Every row gives one point. To make a cloud, some directions were put in groups of two or more. Within a group, all points are equally far from the middle, so they leave a hole (a ring in 2 directions, a hollow ball in 3). The other directions are filled evenly. Then the cloud was stretched, turned, moved and blurred a little. How many holes are there, and how many directions does each take, smallest first?

Cloud (14 x 2)
29.3  6.6
14.5  -11.0
-10.7  21.1
16.1  23.6
0.3  26.7
-13.8  14.9
29.4  2.7
-10.3  0.5
-11.8  19.5
13.4  -11.1
28.4  -1.6
11.1  25.7
10.7  25.8
18.3  -10.2
Holes: 1 (2)

Cloud (21 x 3)
22.8  23.3  16.8
-13.0  -19.6  -0.7
-12.2  23.7  -7.4
-4.4  -8.8  -21.1
24.9  25.6  6.0
32.2  -13.2  -0.4
0.2  -26.3  13.5
-9.3  26.4  -6.1
-1.2  -10.0  31.6
-8.6  7.3  29.8
-23.2  6.8  0.4
19.1  -0.9  -22.4
-3.8  -26.1  1.6
-9.4  -14.6  -14.1
18.2  0.5  -23.4
-16.3  20.6  -5.5
-9.7  9.6  28.3
23.9  8.7  -18.8
-4.4  -25.7  7.0
32.4  14.6  -3.5
-8.6  18.0  24.3
Holes: 1 (3)

Cloud (56 x 6)
2.3  -20.2  26.2  -18.9  -4.4  -5.4
-5.0  -27.9  -35.4  -2.0  -8.9  -2.0
-12.5  22.1  -0.7  3.6  25.1  -14.5
-20.3  -1.2  -0.4  9.0  31.3  -9.4
-12.6  -22.4  -19.2  9.9  14.1  -18.6
-13.0  2.8  24.8  -13.5  14.0  -32.7
1.9  23.9  38.0  13.2  2.8  -9.1
-10.8  -17.8  28.3  7.8  -15.1  14.2
-11.7  -19.2  2.8  32.9  -2.7  -17.7
-0.2  -11.9  25.3  18.1  28.3  0.2
-3.0  -7.7  0.2  2.9  26.6  12.1
-18.9  22.2  5.7  -19.1  -11.4  -11.9
14.5  -2.3  0.2  27.3  -8.8  10.1
7.7  -0.2  33.4  -11.3  14.5  -19.8
21.9  8.9  11.2  20.2  -5.8  0.5
-27.8  -19.6  8.5  24.9  13.0  -16.8
3.4  -25.4  23.0  -3.5  -23.9  4.6
1.6  -9.8  4.9  -2.5  -38.8  -24.7
0.5  -12.2  -6.6  -18.0  -7.9  18.6
-17.1  -27.5  -27.7  -13.1  -11.7  -11.1
-24.8  -0.2  -6.4  6.6  23.7  0.3
-11.5  5.4  21.6  16.1  -0.6  -37.2
-7.4  -8.5  -21.4  22.8  -19.2  2.6
-28.2  15.3  11.5  -4.5  -25.9  -11.4
-11.1  17.6  -15.9  13.2  6.0  -17.6
-28.9  -26.9  4.8  16.0  -22.3  -10.6
-18.0  4.8  16.5  1.8  -17.4  20.0
-16.6  -18.7  -0.7  18.7  18.0  -24.5
-16.6  26.3  7.2  23.5  0.8  -18.4
-5.3  -21.2  27.1  2.8  -17.4  11.2
-27.5  -12.0  -5.0  21.3  -26.2  -2.1
-18.5  -9.7  12.6  30.5  11.0  -24.9
8.3  -22.5  7.2  -8.2  -22.7  -34.6
-26.3  -2.9  1.5  34.9  -8.7  -7.0
-10.6  -3.4  7.8  32.5  -1.6  -24.1
-14.2  0.0  23.1  -17.6  10.0  -31.4
-35.8  -20.2  13.4  24.3  -1.5  -9.2
8.5  -37.0  -21.0  -25.7  -19.9  -10.3
18.5  -4.4  16.3  -3.2  26.8  -11.5
-31.7  9.5  17.1  29.7  1.4  10.3
27.3  0.9  -15.8  -0.3  9.3  -0.4
13.3  -14.3  -25.2  5.0  -1.1  13.2
-5.4  -1.4  4.9  -1.6  -19.5  24.2
22.8  10.5  -16.1  -6.2  -21.2  -19.3
0.7  -29.8  12.7  -19.3  -2.3  3.9
-7.7  -13.4  26.7  -21.8  2.3  -9.5
-4.6  -3.7  2.2  5.8  -15.0  27.7
-29.9  8.3  -5.9  -11.0  -22.5  -6.2
15.7  -12.7  -15.6  -29.1  -22.4  3.8
-4.0  22.1  12.9  -19.9  -10.6  0.0
28.2  -11.4  -18.2  -7.1  8.8  -19.8
-10.5  1.3  19.9  5.9  -10.7  -40.1
-21.6  -7.1  11.5  15.5  30.9  -15.5
20.1  -25.1  14.3  -13.9  -19.4  -20.4
-13.3  29.9  -0.9  8.0  9.8  -19.2
-3.6  10.0  -8.0  -8.4  -33.9  -24.7
Holes: 3 (2, 2, 2)
